Each row is a point. The points of each table are mixes of a few directions, plus a little noise. How many directions does each table use, and how many do they share? Where both have some left over, give the other angles between the two spaces (their principal angles), to ten degrees, smallest first.

First (7 x 3)
[[-1.3 -0.9  3.6]
 [-5.0 -0.1  2.7]
 [-1.0  0.1  0.2]
 [11.4 -1.2 -2.4]
 [-4.7  1.4 -2.3]
 [-2.5 -0.5  2.8]
 [ 3.0  0.9 -4.4]]
Second (4 x 3)
[[-9.1  0.4  3.5]
 [ 5.4 -1.1  0.5]
 [ 1.8 -0.2 -0.2]
 [ 1.8  0.9 -3.9]]
Directions: first 2, second 2, shared 2

First (8 x 6)
[[ 3.3 -3.3 -2.4 -0.5  5.1 -0.6]
 [-1.3  2.3 -2.0 -3.8  4.3  4.3]
 [-7.2  7.9  0.5 -5.0 -2.1  9.8]
 [ 0.5  0.4  0.0 -0.1  1.3 -2.4]
 [ 0.8  0.6 -0.3 -0.3  2.2 -3.2]
 [-0.1  0.0  0.7  0.8 -1.5 -0.8]
 [ 0.5 -1.0  3.3  4.6 -6.4 -6.5]
 [ 3.8 -7.0  0.2  4.2 -2.8 -0.7]]
Second (9 x 6)
[[-6.8  4.7 -3.3  4.8 -4.1 -1.1]
 [ 4.4 -1.5 -0.6 -3.9 -1.3 -0.4]
 [ 1.1  1.0 -1.3 -3.4  2.0  1.0]
 [ 3.9 -4.0  2.2  0.1 -1.0 -1.0]
 [-4.1  0.1  6.8  4.7 -0.7  1.0]
 [ 3.9 -0.1  5.9 -6.4 -2.8  1.6]
 [-1.0  0.0 -3.8  1.8  2.2 -0.6]
 [-4.7  3.0 -9.2  2.1  8.6  0.6]
 [ 3.3 -3.4  3.3  0.3 -2.8 -1.0]]
Directions: first 3, second 4, shared 2; angles 80

First (9 x 8)
[[-0.4  2.2 -1.0 -0.8  0.4  1.2 -0.2  1.6]
 [ 0.1 -0.3  0.1  0.1 -0.1 -0.2  0.0 -0.2]
 [-2.3 12.7 -5.6 -4.9  2.3  7.2 -1.2  9.3]
 [ 0.3 -1.5  0.6  0.6 -0.3 -0.8  0.1 -1.1]
 [ 0.7 -3.9  1.7  1.5 -0.7 -2.2  0.4 -2.8]
 [-0.1  0.7 -0.3 -0.3  0.1  0.4 -0.1  0.5]
 [ 1.6 -8.8  3.9  3.4 -1.6 -5.0  0.8 -6.4]
 [ 1.5 -8.5  3.8  3.3 -1.5 -4.8  0.8 -6.2]
 [-1.3  7.4 -3.3 -2.9  1.4  4.2 -0.7  5.4]]
Second (8 x 8)
[[ 2.6  3.1 -2.0  1.1  0.1 -1.1 -2.3 -1.7]
 [-0.2 -0.3  0.2 -0.1  0.0  0.1  0.2  0.1]
 [ 8.7 10.3 -6.8  3.6  0.4 -3.7 -7.7 -5.7]
 [-2.9 -3.5  2.3 -1.2 -0.2  1.2  2.6  2.0]
 [ 2.4  2.9 -2.0  1.0  0.2 -1.0 -2.2 -1.6]
 [-7.4 -8.9  5.8 -3.1 -0.3  3.1  6.5  5.0]
 [ 1.1  1.3 -0.9  0.5  0.1 -0.5 -1.0 -0.7]
 [-4.3 -5.1  3.2 -1.7 -0.2  1.8  3.8  2.8]]
Directions: first 1, second 1, shared 0; angles 80

First (10 x 11)
[[ -2.4  -0.7   0.7   0.1  -1.2   0.1   0.0   0.4   1.5  -0.5  -1.0]
 [  7.1   2.1  -1.9  -0.1   3.5  -0.3   0.2  -1.2  -4.4   1.5   3.1]
 [  0.3   0.0  -0.1  -0.1   0.2   0.0   0.0   0.0  -0.2   0.1   0.2]
 [-15.4  -4.5   4.2   0.3  -7.6   0.5  -0.4   2.4   9.6  -3.2  -6.7]
 [  0.0   0.0   0.0   0.0   0.0   0.0   0.0   0.0   0.0  -0.1   0.0]
 [  6.9   2.0  -1.9  -0.2   3.5  -0.2   0.1  -1.1  -4.3   1.5   3.0]
 [  4.7   1.4  -1.2  -0.1   2.4  -0.2   0.2  -0.7  -3.0   1.0   2.0]
 [  5.2   1.6  -1.4  -0.1   2.6  -0.2   0.1  -0.9  -3.3   1.1   2.3]
 [-14.2  -4.2   3.9   0.3  -7.1   0.4  -0.4   2.2   8.8  -3.0  -6.2]
 [  7.8   2.3  -2.1  -0.2   4.0  -0.3   0.2  -1.2  -4.8   1.6   3.4]]
Second (8 x 11)
[[-1.9  0.4  2.2  0.8 -0.7  1.0  2.4 -0.4  0.8  0.0 -0.8]
 [ 2.9 -1.7 -6.6 -2.6  2.0 -3.9 -6.8  1.2 -1.1  0.3  1.9]
 [-5.9  1.5  9.0  3.2 -3.2  3.9  8.8 -1.8  2.8 -0.4 -2.9]
 [ 8.1  4.4  4.8  2.6 -1.0  8.6  6.5  0.4 -5.3  0.0 -1.0]
 [-9.1 -3.0  0.5 -0.5 -0.7 -5.0 -1.2 -1.0  5.5 -0.1 -0.5]
 [-2.0 -2.6 -5.2 -2.4  1.7 -5.6 -6.2  0.4  1.7 -0.1  1.5]
 [-0.8 -1.6 -3.1 -1.3  1.2 -3.0 -3.7  0.1  0.8  0.1  0.7]
 [ 8.2  2.2 -1.4  0.1  1.0  3.6 -0.2  1.0 -4.9  0.0  0.8]]
Directions: first 1, second 2, shared 0; angles 30
